Rows are points. The last column is the point's height on a tilted bowl or saddle (a function of degree 2), plus a little noise. Count its main directions that bend up, bend down and stay straight.

Points (11 x 3):
[[ -5 -40  -5]
 [-11 -38  -3]
 [-19  -1   2]
 [ 57   3 -33]
 [ 27   9  -2]
 [ 60 -34 -54]
 [ 22 -10  -1]
 [ 33   0  -7]
 [-47  52 -60]
 [ 21  18  -1]
 [-28  10  -7]]
Directions: 0 up, 2 down, 0 straight

Points (17 x 4):
[[-36 -18  21 -19]
 [-15  20  29 -14]
 [  2  20  -9  -7]
 [ -1 -15  15 -10]
 [-17  -9  -5  -5]
 [-19  24 -21 -16]
 [-45 -45  -1 -35]
 [-41   7   0 -12]
 [  8  -8 -19  -9]
 [  3  19 -12  -8]
 [  7  -6 -13  -6]
 [ 22 -37  15 -30]
 [  0  17  -5  -6]
 [  1  10   0  -4]
 [ 47 -44  25 -60]
 [ 13  -3 -13  -8]
 [-60  26  31 -35]]
Directions: 0 up, 3 down, 0 straight

Points (27 x 5):
[[ -1  30 -17 -28  25]
 [ -2  12  12  21   9]
 [  0   3  -7  29  11]
 [ -4  23 -13 -20  15]
 [  1 -37 -13  40  38]
 [  2  28  34   5  24]
 [  9  24 -14  53  36]
 [ 44  -2   6 -16  28]
 [-28   3  31  60  60]
 [-22 -13  26  28  28]
 [ 11   0  -3 -35  19]
 [ 39 -19 -27   3  34]
 [  5 -17 -12  20  13]
 [-11 -27 -48 -15  48]
 [  5   4  41  24  32]
 [ 11 -17 -12  10  12]
 [ 27 -29   8 -11  25]
 [ 24 -24 -19  -9  23]
 [-12   5  -5  29  12]
 [-21  -5   8   1   9]
 [-16  30 -38   3  33]
 [ -3 -32 -26  -5  25]
 [ 24 -40 -33  22  47]
 [ 21  -6  18   7  14]
 [  0  -4  10  -4   5]
 [-14  31  12 -17  17]
 [ 34 -14   9  -7  21]]
Directions: 4 up, 0 down, 0 straight

Points (40 x 7):
[[ 16 -26 -11   6  -3  36 -35]
 [-13  -2 -32 -12   6   0  -6]
 [ 12  19  -7 -12  32 -14 -18]
 [  8  25  22   6  28  13 -22]
 [ 17 -10  -6   0  11  -9  -5]
 [-22  -5  -8  10   1  12  -4]
 [-25 -10   7  17   2 -19 -16]
 [  1   6 -10 -12 -21  -6   0]
 [ -1   3  -6   8  13  18  -5]
 [ -7  13   8   9  -4  14  -8]
 [ 15  -5  10  14  -7   0  -8]
 [ -5   7  14  -1  17  22  -9]
 [ -1  24  -5   0  27   5 -13]
 [ 60  19  26  -7  25  -9 -60]
 [ -1  10 -13   3  -9  -9  -3]
 [  6 -28  21  14 -24   2 -19]
 [-15   6  -6 -14 -14 -18  -7]
 [ -7  21  26  15  -7   0 -24]
 [ 27  12   5   0  12 -16 -17]
 [ -8 -32 -44 -15   7   3 -23]
 [ 20  -3 -10 -21  -2  -7 -13]
 [-19 -17 -23  26   7  -6 -18]
 [ 14  15  10  25 -21  -3 -20]
 [ 21  -4  -3  -8 -33  34 -27]
 [ 23 -12  27 -12  -3  13 -23]
 [  7  -4  13  15 -14  -2  -8]
 [ -9  24  13  -7  -8  10 -15]
 [  4  15  24 -21  27  19 -29]
 [-16   5   6  12   6  -8  -7]
 [ 17 -21  -1   9  18  27 -20]
 [  0 -10  38 -18  -6  31 -33]
 [-44   4 -36  33  23  -5 -48]
 [ 21   0  -9  21  -3 -21 -18]
 [  8 -13 -15   2 -26  20  -9]
 [-14  -7  10 -15  -1   3  -2]
 [ 13  -5   6 -16   4 -17 -12]
 [ 22   0 -29 -16 -16 -27 -21]
 [ 20 -27 -12  12   6   6 -16]
 [ 32   0 -18  25  44  -7 -21]
 [  5  42  -4 -16   4 -29 -49]]
Directions: 0 up, 5 down, 1 straight
